Each wall is flat, endless, passes through zero and stands at right angles to its row. A trip goes straight from one point to another. Which walls does it cross, in order?
(in the rows, 100 means zero)

Walls:
(1): 95 76
(2): 80 96
(3): 119 34
(4): 27 96
Trips:
82 125 to 88 149 -> none
82 88 to 30 146 -> 3, 1
43 122 to 121 6 -> 1, 3, 4, 2

Walls:
(1): 39 107 136 73 131 147
(2): 99 75 112 71 53 87
Trips:
144 121 94 39 19 104 to 83 78 128 97 99 116 -> 1
90 91 116 123 110 117 to 129 96 123 101 57 83 -> 2, 1
87 69 110 134 81 50 to 41 110 144 91 148 90 -> 1, 2
138 102 95 72 115 119 to 86 111 163 70 122 170 -> 1
150 44 97 119 148 90 to 98 124 176 47 57 49 -> 2, 1
96 105 90 70 123 103 to 50 88 83 51 147 99 -> none
91 31 71 77 120 131 to 104 83 117 44 127 104 -> none
50 88 78 89 63 39 to 162 81 72 105 121 113 -> 2
166 88 170 45 104 115 to 40 169 85 59 169 57 -> 2
103 80 118 127 144 142 to 94 127 70 132 92 97 -> 1
88 102 118 116 100 45 to 118 83 55 73 132 85 -> 2

Walls:
(1): 96 74 54 127 137 59 150 15 127 62 130
(2): 149 195 91 63 106 102 25 49 85 69 84
(3): 113 90 87 67 82 151 106 64 116 30 78
(4): 116 61 149 54 100 62 131 117 133 106 67
Trips:
127 51 77 136 94 96 131 75 100 67 64 to 121 61 116 72 142 81 135 117 55 80 85 -> none
76 134 105 163 61 146 135 95 68 92 38 to 90 148 69 78 132 95 99 67 72 88 122 -> 2, 1
85 142 82 81 129 51 91 63 49 124 92 to 127 61 80 109 99 29 63 147 120 92 114 -> 4, 2
134 73 116 119 67 92 107 125 118 76 73 to 95 102 67 108 82 107 62 171 133 163 121 -> 3, 4
68 130 68 104 20 98 70 79 91 89 51 to 125 118 124 73 42 128 121 70 116 162 49 -> 4
41 132 140 55 49 104 103 73 183 128 81 to 115 158 50 109 122 53 146 91 156 51 155 -> 1, 4

Walls:
(1): 136 86 124 105 74 135 101 83 63 128 106 47 61 128
(2): 73 110 62 121 144 33 77 82 132 83 56 155 103 165
(3): 116 103 96 98 41 99 109 104 75 112 136 100 163 139
Trips:
88 133 108 97 81 125 68 61 68 86 120 129 52 60 to 114 117 131 121 133 65 100 57 116 140 75 118 119 76 -> 1, 2
98 142 72 93 50 79 108 86 127 144 100 54 112 66 to 78 140 47 97 66 171 137 79 170 127 99 100 122 177 -> 2
124 19 124 88 89 129 104 55 126 76 114 54 46 106 to 61 92 155 170 101 69 173 56 139 65 146 123 71 168 -> 2, 3, 1
112 129 115 69 115 131 113 124 88 140 87 68 46 64 to 122 79 99 84 90 74 94 108 82 113 134 115 113 89 -> 3, 1

Walls:
(1): 45 87 122 86 103 82 102 107 158 107 117 107 88 68 81 150 105 145 130 60 114 63 89 66
(2): 36 115 134 165 129 92 120 64 99 136 72 104 141 126 147 61 130 98 135 134 80 84 108 57
(3): 143 98 100 87 90 124 46 105 13 80 49 56 91 104 155 86 138 101 160 78 122 127 107 114
(4): 126 149 130 125 108 104 85 93 140 77 167 77 144 92 154 90 116 107 91 106 71 114 88 57
(5): 85 107 111 93 105 84 129 124 22 57 145 113 93 174 193 65 95 83 125 149 115 66 58 140
Trips:
73 91 101 67 88 96 72 143 130 102 48 179 74 124 86 146 125 128 120 38 124 74 120 76 to 83 133 98 109 91 98 119 50 57 43 33 63 57 150 42 130 176 67 112 102 102 129 92 158 -> 3, 1, 5
52 49 67 73 90 36 64 112 174 53 129 135 164 84 5 149 111 136 108 110 87 129 110 101 to 108 75 104 126 84 124 60 76 96 139 119 100 82 136 101 99 81 55 52 101 140 101 134 98 -> 1
67 45 81 70 60 64 113 67 88 92 73 102 81 105 73 137 53 115 45 64 87 103 65 40 to 78 169 83 72 115 124 140 72 128 126 138 78 104 108 140 74 82 111 132 88 91 102 27 81 -> 4, 2, 5
141 64 55 105 95 129 138 77 89 146 95 110 107 68 73 79 131 119 135 161 93 108 117 99 to 82 97 111 144 44 129 66 123 144 103 88 153 152 125 150 93 140 61 143 73 58 56 129 92 -> 4, 1, 5

Walls:
(1): 155 122 101 138 103 77 144 94 42 84 54 66 117 80 124 98 146 50 132 62 113 59 92 157 66 110 92 123 77 130 121 99 94 114 93 131 105 76 137 76 140 86 35 112 114 67 117 132
(2): 82 111 70 79 101 120 104 107 82 63 143 59 120 79 125 143 91 108 102 69 113 112 114 132 56 115 98 108 132 93 108 70 121 105 121 81 117 61 100 110 137 114 77 131 124 130 124 76
(3): 97 55 44 166 77 75 186 108 158 120 52 107 100 93 157 83 92 131 125 76 88 93 78 90 101 116 101 134 89 87 99 47 110 122 52 88 59 100 101 90 57 74 116 69 91 119 52 93
(4): 85 67 97 104 103 148 110 153 143 43 100 156 140 95 92 75 82 40 87 46 120 108 75 137 142 121 132 67 128 116 107 79 90 52 117 123 111 125 142 91 84 12 119 96 101 93 65 93
Trips:
160 64 109 93 126 91 101 185 108 83 96 112 87 132 140 145 97 109 155 73 84 136 128 137 98 116 70 106 109 109 68 126 100 76 100 85 44 95 103 101 82 118 9 52 112 81 115 101 to 109 108 115 120 86 112 140 80 47 111 83 86 97 72 90 91 78 149 169 49 82 141 161 118 125 38 127 133 118 104 86 101 101 81 132 63 69 90 88 156 76 84 133 85 125 104 111 106 -> 4, 1
94 61 158 94 116 77 141 101 110 121 101 95 165 94 148 100 160 98 97 89 102 73 96 103 56 108 115 75 154 95 91 109 91 92 118 156 119 95 64 173 92 116 152 100 78 82 105 75 to 123 114 95 98 80 99 93 68 110 47 103 109 92 89 60 122 151 62 68 81 60 95 95 135 136 134 112 46 109 84 71 101 133 73 104 128 81 80 152 61 99 67 115 150 45 113 143 77 -> 3
141 153 79 104 79 84 90 87 70 101 126 136 93 50 100 83 87 78 121 93 93 83 121 104 116 103 100 98 149 110 82 89 141 109 148 125 75 136 122 106 92 77 43 140 84 42 114 91 to 121 99 98 37 73 94 102 56 133 149 88 195 132 141 78 87 50 99 70 56 142 107 40 118 33 90 130 100 160 127 77 110 148 123 78 55 130 79 65 60 69 72 120 117 79 104 92 157 -> 2, 1, 3
50 84 85 82 125 135 78 114 76 95 98 58 93 131 112 102 102 113 96 108 105 84 66 67 82 100 20 149 69 104 71 102 102 97 78 79 71 88 60 52 34 89 114 78 85 75 72 112 to 125 74 80 106 58 166 61 141 121 90 103 115 160 103 121 83 151 83 90 126 74 141 90 96 70 123 108 87 98 80 94 25 95 87 108 102 69 111 102 71 115 100 146 115 103 139 93 139 -> 4, 2
91 126 151 92 103 123 44 70 87 136 97 87 85 151 112 78 108 162 113 72 124 132 74 54 98 60 88 73 99 122 91 107 135 121 82 100 88 98 136 81 56 147 112 118 130 86 150 95 to 107 85 64 139 125 138 88 68 109 58 171 136 82 156 109 141 67 82 117 90 147 77 135 80 66 144 107 92 172 80 94 72 75 70 82 154 146 94 138 76 105 173 143 132 135 100 93 94 -> 2, 4

Walls:
(1): 75 120 79 146 87 129 127 90 96 41 77 101 66 184 90 77 92 108 134 100 116 100 129 73 83 114 84 83 140 113 101 87 93 113 41 97 100 112 19 139 132 46 120 141 133 95 87 89
(2): 76 120 94 143 74 33 100 167 136 81 64 62 88 143 96 53 125 82 125 120 75 95 151 41 81 90 134 63 67 87 130 113 80 151 81 93 61 120 100 116 118 131 113 46 82 97 120 129
(3): 104 68 138 122 81 165 61 78 115 101 80 65 69 52 84 112 78 60 139 136 71 116 110 70 97 69 140 53 122 121 130 65 125 134 144 114 59 147 89 96 138 110 117 116 87 70 100 70
(4): 77 147 94 102 136 119 112 119 82 103 93 113 100 119 62 85 92 125 80 124 125 84 102 57 107 110 115 145 85 117 98 135 158 118 75 88 71 112 80 119 98 129 76 79 65 74 60 88
(5): 94 97 108 108 56 94 139 132 80 57 142 55 152 124 93 120 79 131 77 78 78 96 26 93 97 66 130 62 124 131 85 118 94 148 73 143 73 97 107 86 64 75 180 102 50 119 88 108
Trips:
99 122 183 130 106 94 169 106 134 104 139 145 56 101 64 112 80 79 98 77 162 109 102 114 89 59 96 95 88 97 126 95 92 59 139 140 124 128 171 121 108 62 93 70 81 76 149 43 to 110 137 75 85 64 77 118 110 68 57 132 143 60 95 68 136 83 121 136 80 56 109 168 105 100 55 143 69 133 72 96 107 79 84 121 117 78 86 95 90 135 109 103 126 127 70 78 111 -> 1, 2, 5
155 78 111 141 100 127 124 102 69 129 51 86 59 74 135 84 77 80 82 54 128 80 117 89 153 123 102 131 87 195 95 60 91 74 76 117 128 109 99 133 115 150 46 68 116 80 138 113 to 117 112 100 65 103 117 76 77 102 79 87 95 86 76 138 113 69 152 119 69 120 69 72 74 93 90 106 118 48 97 122 83 131 75 92 117 126 40 69 103 78 61 76 106 121 125 82 68 -> 3, 1
104 134 91 71 63 113 92 133 53 140 69 114 67 94 138 73 86 93 100 105 97 74 123 42 119 75 107 91 117 124 142 115 102 118 107 134 126 64 120 83 122 98 72 131 86 99 103 133 to 78 139 127 122 106 99 72 111 73 94 115 75 122 118 81 92 56 83 120 151 104 95 104 51 78 162 149 81 140 102 90 38 110 115 120 95 149 85 91 65 105 71 76 113 135 122 80 43 -> 1, 2
82 117 49 80 42 92 127 113 77 37 155 68 95 128 120 95 72 113 75 52 129 115 108 64 140 81 121 72 84 130 115 50 124 58 117 128 50 115 69 104 101 48 75 121 90 83 61 80 to 117 118 121 126 91 138 175 61 111 116 109 50 80 109 108 82 77 68 71 90 130 137 102 102 98 154 136 100 134 67 138 130 138 140 134 75 87 106 153 127 64 89 142 36 108 133 103 41 -> 2, 1
47 103 99 114 85 80 140 74 96 117 47 99 145 113 67 95 68 84 67 104 100 72 77 114 109 87 124 103 81 191 69 121 75 121 98 132 89 113 95 69 121 107 123 126 120 99 85 67 to 108 78 148 103 89 124 122 136 143 108 118 68 88 63 65 112 97 58 94 78 140 140 92 64 144 69 71 97 50 139 77 120 95 96 49 103 71 111 76 124 105 37 97 76 98 67 57 89 -> 2
93 132 123 50 145 58 83 129 56 90 105 120 81 91 89 23 70 82 47 108 168 103 100 147 158 66 97 140 125 73 101 124 111 123 105 70 67 111 60 53 96 83 61 94 131 75 88 91 to 83 53 138 147 46 68 85 92 83 107 128 70 91 88 164 131 88 101 110 134 89 45 70 127 104 104 94 69 79 133 74 153 147 123 106 29 151 118 76 91 78 110 93 89 85 85 108 102 -> 5, 3, 4, 2
121 130 63 129 36 61 141 102 109 102 124 110 93 111 109 177 119 104 59 83 62 115 102 132 96 133 151 32 113 119 113 126 59 99 112 156 78 99 120 107 93 155 78 99 106 87 111 53 to 97 80 132 92 118 66 128 71 68 62 110 119 74 87 92 69 107 99 113 121 69 97 126 84 84 46 78 102 74 37 68 120 46 92 103 123 101 114 78 91 102 123 106 88 122 130 124 87 -> 5, 1

Walls:
(1): 112 59 106 96 79 78 109 57 97 5 77 118 138 113 136 81 141 82 106 125 129 134 79 98 151 52 142 128 104 121 69 119 98 79 70 139 74 98 120 148 98 95 103 94 60 69 92 163
(2): 97 110 112 141 123 93 60 105 73 77 103 117 93 104 94 92 86 124 83 50 54 97 133 119 121 93 83 123 135 110 82 67 95 125 149 127 91 71 53 102 93 131 130 62 110 83 97 91
(3): 112 123 22 98 126 94 117 107 72 103 80 112 107 113 110 93 146 121 141 157 146 80 140 135 107 69 57 126 137 91 111 117 78 136 91 111 109 109 100 113 93 121 90 78 83 137 76 71
(4): 132 130 102 85 81 114 114 78 150 77 100 74 78 119 68 64 105 62 108 87 86 80 86 106 103 121 153 70 92 104 80 124 121 100 132 111 78 116 84 82 96 144 145 86 64 102 108 116
(5): 103 95 94 107 115 69 126 76 123 75 125 105 104 86 111 88 96 76 74 156 116 64 111 100 60 103 63 136 79 104 100 108 75 85 83 89 93 107 77 87 116 69 139 80 102 64 94 114
(6): 59 145 101 69 100 106 110 84 97 71 81 123 85 80 75 114 72 73 63 95 78 136 66 84 134 105 150 103 88 72 116 114 55 103 127 99 78 111 90 93 114 97 104 91 71 104 46 51
(7): 137 65 85 66 68 115 66 71 158 63 132 78 104 146 123 126 111 148 75 93 114 103 87 136 73 107 92 135 59 73 107 108 91 104 110 84 99 139 126 125 100 110 150 87 80 101 80 109
(8): 105 104 117 91 66 92 172 91 117 62 40 122 116 58 80 69 117 73 96 91 43 59 78 151 110 103 139 117 82 76 35 67 43 72 83 76 89 124 89 101 74 62 87 85 99 118 112 82
(9): 100 99 57 97 67 83 96 80 82 81 111 92 90 99 129 76 130 54 80 124 84 126 95 112 64 81 98 82 54 54 116 71 67 41 80 109 123 106 94 86 97 80 64 70 76 89 49 118
(10): 89 124 102 149 97 136 93 74 68 111 53 118 49 50 72 91 102 93 83 61 124 61 66 28 133 144 95 156 88 149 129 107 75 123 110 132 91 71 96 85 85 61 120 110 95 81 142 99
Trips:
93 95 110 57 16 66 80 92 112 54 92 142 40 88 119 139 80 114 96 72 64 97 169 87 143 109 51 85 153 108 107 73 58 107 115 53 79 97 20 87 80 124 110 138 171 130 89 58 to 89 61 68 112 145 119 115 89 74 81 93 68 82 90 98 95 93 80 93 105 94 80 132 100 94 73 140 99 123 116 108 84 47 134 75 94 105 113 96 79 136 76 107 107 95 127 74 104 -> 3, 10, 5, 9, 1
130 135 128 99 113 82 128 130 125 96 133 88 106 109 99 120 31 141 111 58 105 94 101 123 139 70 114 92 83 84 101 64 135 109 69 105 91 64 88 91 135 136 89 96 102 135 89 101 to 131 157 119 96 108 55 114 65 110 87 136 76 70 67 141 77 91 110 91 71 97 103 108 84 83 113 68 88 90 95 94 101 104 101 117 80 137 86 114 119 116 70 60 130 123 87 150 122 -> 4, 5, 2, 10, 9
102 88 159 91 107 50 97 100 115 130 63 70 82 109 109 82 128 132 95 91 98 98 120 87 102 85 140 125 139 114 89 115 162 97 103 97 94 100 125 93 83 123 116 114 93 99 87 118 to 105 111 89 132 111 141 94 112 42 116 103 102 67 128 100 154 88 68 78 67 120 98 101 159 132 106 61 92 105 94 89 106 156 75 113 61 107 96 123 83 82 108 75 76 31 161 84 126 -> 3, 1, 9, 4

Walls:
(1): 97 72 51 70 85 79 170 108 80 60 106 153 53 97 123 163 77 99 182 150 82 78 80 143 94 103 87 75 118 68 152 133 70 108 116 101 134 102 74 120 136 46 84 117 49 100 126 132
(2): 72 147 146 63 74 102 126 59 69 129 53 114 102 93 98 121 63 133 135 120 40 119 101 143 104 79 57 79 89 116 83 81 73 61 94 107 131 86 141 94 107 72 100 61 158 161 75 134
(3): 46 74 195 164 99 101 144 134 51 134 49 106 123 152 115 30 124 99 75 107 94 112 92 112 102 43 172 102 85 116 124 103 127 76 163 73 66 144 111 136 151 87 68 111 179 28 100 59
(4): 107 97 80 137 80 67 124 109 117 144 167 68 129 56 126 129 104 92 123 64 75 73 128 79 91 101 76 79 103 83 56 88 146 70 148 51 78 60 98 108 60 120 129 151 120 71 115 78
(5): 117 107 91 58 106 80 32 95 61 23 105 108 108 64 86 126 89 105 88 130 115 60 87 113 82 90 66 141 166 131 127 126 88 73 95 136 62 129 103 175 110 120 105 137 125 73 93 64
(6): 90 68 155 138 111 112 128 122 108 119 90 124 68 136 85 119 110 123 79 87 93 82 96 158 185 61 92 48 75 81 90 126 128 91 137 39 70 97 90 86 132 126 137 89 79 59 75 134
Trips:
57 136 60 162 87 116 98 39 143 128 45 73 78 60 138 112 139 21 92 99 129 134 117 96 94 103 144 51 117 120 143 99 148 119 61 85 95 130 103 123 45 60 117 90 144 113 101 88 to 93 95 77 118 96 113 117 89 92 108 86 128 109 81 78 153 94 149 139 85 87 88 78 135 96 65 144 81 139 97 120 44 122 87 168 58 89 124 104 64 133 101 102 84 136 112 88 97 -> 2, 6, 1
122 103 109 50 118 114 110 73 78 79 45 93 113 118 79 105 106 83 109 80 135 128 113 116 93 80 135 128 102 92 81 124 133 154 62 89 131 53 67 118 92 96 129 118 115 143 77 115 to 105 150 91 58 59 72 94 100 121 98 104 122 128 110 92 119 133 114 93 101 133 133 69 115 97 105 67 30 97 76 160 113 78 141 108 95 157 89 43 120 139 33 124 87 97 125 101 114 -> 1
66 65 73 115 151 43 49 99 59 66 128 87 143 65 61 120 85 136 175 97 119 109 154 116 83 82 52 41 121 95 87 102 122 93 105 90 118 110 147 79 51 60 105 116 92 149 93 84 to 116 131 134 111 70 124 112 93 69 99 106 39 150 25 136 34 97 140 80 94 114 129 105 59 128 142 121 94 115 146 135 58 107 135 71 147 108 173 102 123 130 16 97 77 139 127 66 122 -> 1, 4, 3
93 111 49 95 71 88 110 155 153 37 136 119 94 90 143 117 88 64 59 145 79 75 22 97 82 139 146 72 49 72 125 83 117 142 92 71 123 72 142 116 131 114 85 78 103 73 71 87 to 147 110 65 65 64 121 85 73 72 113 84 106 116 133 104 67 111 118 126 119 122 103 64 67 110 105 107 134 63 69 163 103 85 151 89 61 81 43 57 88 76 91 116 154 175 157 103 123 -> 2

Walls:
(1): 137 140 86 78 51 94 110 63 120 97 108 151 59 99 107 129 88 161 79 61 97 95 51 131 122 84 67 114 72 130 90 80 96 139 131 103 90 96 85 122 76 77 135 78 86 106 127 63
(2): 128 100 87 103 103 102 113 117 104 80 171 103 79 108 83 157 103 122 132 132 111 98 134 120 119 63 67 154 110 98 115 111 72 139 22 117 44 106 86 102 55 112 112 133 70 114 98 125
(3): 88 76 100 75 138 95 119 121 78 73 89 163 104 155 68 121 92 135 76 90 101 68 73 100 90 100 100 121 101 59 60 108 101 106 102 116 108 121 90 108 71 62 127 122 101 81 74 57
(4): 108 110 74 128 97 101 77 95 113 97 70 100 121 111 85 96 74 63 116 150 111 124 111 69 96 40 118 69 32 104 115 101 155 80 22 87 84 125 65 63 148 121 131 121 111 51 72 111
(5): 114 148 35 26 93 134 49 174 118 113 138 83 118 71 75 96 94 177 70 98 42 56 124 130 96 160 108 108 80 156 90 111 126 94 111 104 159 144 102 96 150 85 112 114 86 86 105 100
(6): 107 101 121 76 96 160 84 106 72 107 81 71 96 92 101 104 75 104 103 129 131 121 81 124 123 139 80 116 139 65 130 107 101 73 98 123 160 81 92 134 102 107 121 89 124 163 81 120
(7): 107 60 117 121 180 62 157 88 95 100 102 84 95 98 25 65 84 127 82 99 135 75 89 84 104 78 113 109 135 134 102 109 80 63 95 66 80 108 126 68 46 86 115 87 64 123 77 75
(8): 111 121 113 56 127 44 109 105 94 93 108 74 109 75 120 162 81 53 127 118 98 118 50 141 134 104 103 82 127 135 89 138 90 107 126 104 112 39 106 86 55 115 105 109 101 107 129 68
Trips:
104 103 59 107 108 164 89 88 62 60 146 51 64 57 107 68 116 55 71 88 94 149 108 113 68 73 48 118 112 89 95 85 99 108 84 99 6 83 9 114 86 87 129 142 73 115 132 72 to 101 80 94 101 114 146 149 89 40 55 37 96 111 119 84 113 77 76 161 105 117 119 104 126 79 142 74 108 92 96 44 128 81 60 64 92 110 69 118 96 125 159 90 86 113 55 72 74 -> 6, 1, 8, 3, 7, 2
116 92 132 116 104 82 90 92 88 76 100 109 57 120 96 108 27 106 77 49 80 59 16 72 84 84 128 92 101 95 133 90 156 123 104 86 58 101 87 83 83 90 109 137 106 116 54 86 to 89 140 91 109 62 71 105 70 159 72 105 136 113 124 49 92 100 130 143 101 98 100 116 128 161 43 98 37 124 88 147 65 111 49 123 81 114 77 113 122 121 83 108 123 173 93 122 79 -> 7, 3
44 63 100 127 67 51 74 77 77 149 103 102 98 99 100 110 85 57 110 94 93 109 97 121 103 113 92 124 92 84 96 83 101 96 46 52 140 79 89 99 93 114 90 138 88 60 119 121 to 125 143 93 113 72 97 136 113 122 94 74 84 102 126 85 71 101 81 124 128 90 95 111 113 122 113 105 106 100 91 67 74 69 102 151 74 94 87 100 68 110 98 54 137 109 106 63 100 -> 2, 4
99 137 62 120 65 117 88 46 171 121 117 134 133 186 99 56 43 70 93 85 99 79 80 95 71 95 141 77 45 118 159 94 117 107 80 119 123 81 145 163 96 99 94 115 116 106 134 124 to 73 48 46 74 90 107 151 128 67 110 135 92 95 118 57 149 145 88 66 74 96 76 98 100 114 117 137 69 48 104 109 92 117 74 115 162 68 85 100 124 181 68 147 86 106 82 53 58 -> 3
116 87 109 155 92 146 89 137 103 130 70 47 147 88 99 144 124 97 104 78 76 59 117 43 67 63 92 91 85 86 164 105 134 102 118 85 104 124 142 92 156 131 84 92 142 111 58 86 to 131 115 108 85 116 131 88 113 102 74 42 84 74 106 82 112 115 84 136 106 71 115 74 95 121 93 84 63 133 162 64 93 99 41 137 118 135 106 115 126 61 63 21 104 108 133 121 88 -> 4, 8, 7, 1
66 55 122 133 111 72 90 91 95 78 68 93 93 114 87 77 89 85 113 104 138 125 105 99 130 69 96 86 93 97 73 124 149 72 103 105 112 150 97 104 108 65 73 119 41 55 113 32 to 34 92 71 114 127 111 79 85 87 78 118 132 110 142 78 117 110 99 117 125 133 72 75 106 92 68 57 68 82 105 134 103 111 108 145 106 117 120 76 195 94 115 65 116 122 54 145 74 -> 7, 1

Walls:
(1): 74 102 72 97 100 78 117 122 109 69 67 118 77 123 76 84 109 100 102 112 87 105 113 111 104 124 149 77 94 105 124 106 129 85 115 70 84 82 128 80 132 86 92 148 98 70 86 109
(2): 80 148 93 102 85 100 153 109 54 130 88 112 114 88 83 82 85 137 122 131 86 82 121 116 86 101 121 83 82 76 116 149 124 97 151 149 63 109 167 51 87 45 79 81 91 170 77 128
(3): 89 116 101 101 59 78 68 104 120 105 100 124 60 70 85 98 101 82 104 30 86 134 65 72 83 93 104 113 111 145 103 154 85 131 22 78 32 97 66 119 117 139 138 110 121 119 87 91
(4): 92 84 75 62 115 142 100 103 113 118 154 123 86 73 94 56 67 128 125 64 122 107 112 103 135 95 98 114 101 131 56 87 72 135 68 89 135 116 158 76 123 84 116 82 102 82 121 82
Trips:
120 92 92 104 94 95 94 121 131 104 95 97 101 107 86 85 91 70 136 64 78 83 79 66 70 59 68 96 75 115 97 43 117 97 109 118 51 106 92 36 93 150 93 103 96 144 140 78 to 106 69 130 68 85 106 56 85 83 97 128 72 98 120 97 90 108 97 43 88 135 126 94 79 107 83 51 96 68 78 121 89 112 66 102 108 89 119 91 80 83 44 82 118 90 105 69 69 -> 3
86 114 131 77 68 129 154 91 110 135 55 90 147 88 111 98 133 91 64 172 101 98 121 86 104 98 120 163 94 88 74 92 83 69 93 109 104 69 108 126 98 65 71 75 134 107 160 73 to 115 107 104 170 137 105 80 86 86 146 60 134 25 65 90 96 133 75 84 94 95 147 30 73 69 112 88 112 106 55 86 83 134 104 134 77 39 116 76 98 92 142 71 121 84 118 113 78 -> 3, 2
132 134 114 46 89 59 82 68 72 80 46 136 93 82 67 58 56 102 97 122 87 65 105 68 122 121 55 87 116 79 129 121 128 104 184 112 108 59 62 80 125 104 136 75 87 143 119 104 to 148 79 106 171 95 175 102 130 95 63 81 111 115 122 133 127 129 144 129 127 90 94 96 140 93 130 52 83 58 77 114 115 92 121 133 89 97 121 134 75 121 84 104 138 36 93 139 54 -> none
123 89 152 112 109 135 80 139 147 81 74 123 48 83 129 75 67 82 92 184 88 55 100 85 72 120 107 126 171 111 80 103 116 97 87 116 112 64 71 77 75 90 80 97 51 94 73 157 to 107 92 91 95 111 146 41 122 76 158 104 151 125 104 142 96 140 99 101 97 103 107 65 91 65 125 137 73 109 121 79 89 109 123 180 148 96 84 56 83 59 119 128 114 62 87 89 100 -> 1, 2
92 112 77 123 84 150 105 100 134 138 108 109 93 89 106 89 69 142 93 79 108 118 50 65 88 136 94 55 86 58 76 110 109 64 77 107 79 126 88 59 81 111 105 63 114 100 175 95 to 94 69 126 38 66 98 121 127 144 101 160 136 115 26 137 115 81 74 82 87 94 98 144 66 107 59 106 83 53 99 110 64 76 90 108 75 104 137 96 65 106 79 60 107 32 109 121 96 -> 3, 2
107 140 86 130 102 102 83 132 77 112 44 149 103 103 119 77 85 77 116 110 109 64 71 130 30 93 99 79 119 87 115 113 120 103 103 115 121 100 43 115 123 117 89 135 37 94 64 128 to 47 83 100 86 83 113 88 32 155 108 135 84 69 80 132 105 124 90 104 110 80 111 89 84 86 115 109 135 139 126 79 113 69 133 165 94 52 95 129 78 95 105 99 118 62 166 108 110 -> 1, 4
48 100 102 59 87 153 96 96 119 95 90 79 112 102 88 95 70 117 101 80 135 28 96 82 147 96 97 103 153 88 68 119 73 143 90 111 112 53 135 135 144 104 129 81 93 61 111 86 to 61 137 88 90 88 83 96 64 48 77 89 136 114 110 77 99 77 131 84 117 85 87 107 93 116 126 143 120 123 142 44 136 52 80 114 122 76 91 86 131 99 116 84 95 127 120 80 103 -> 2, 1, 4
126 97 93 118 66 117 113 80 110 88 72 112 106 75 105 101 59 117 135 120 104 78 81 85 115 156 95 88 84 116 62 59 84 113 128 132 94 74 98 99 92 123 103 112 87 65 120 61 to 104 99 103 133 128 116 102 150 107 128 94 60 94 98 156 105 84 131 105 109 51 82 61 141 65 98 102 89 92 112 54 51 117 135 85 88 93 131 140 138 109 94 78 131 65 123 97 131 -> 2
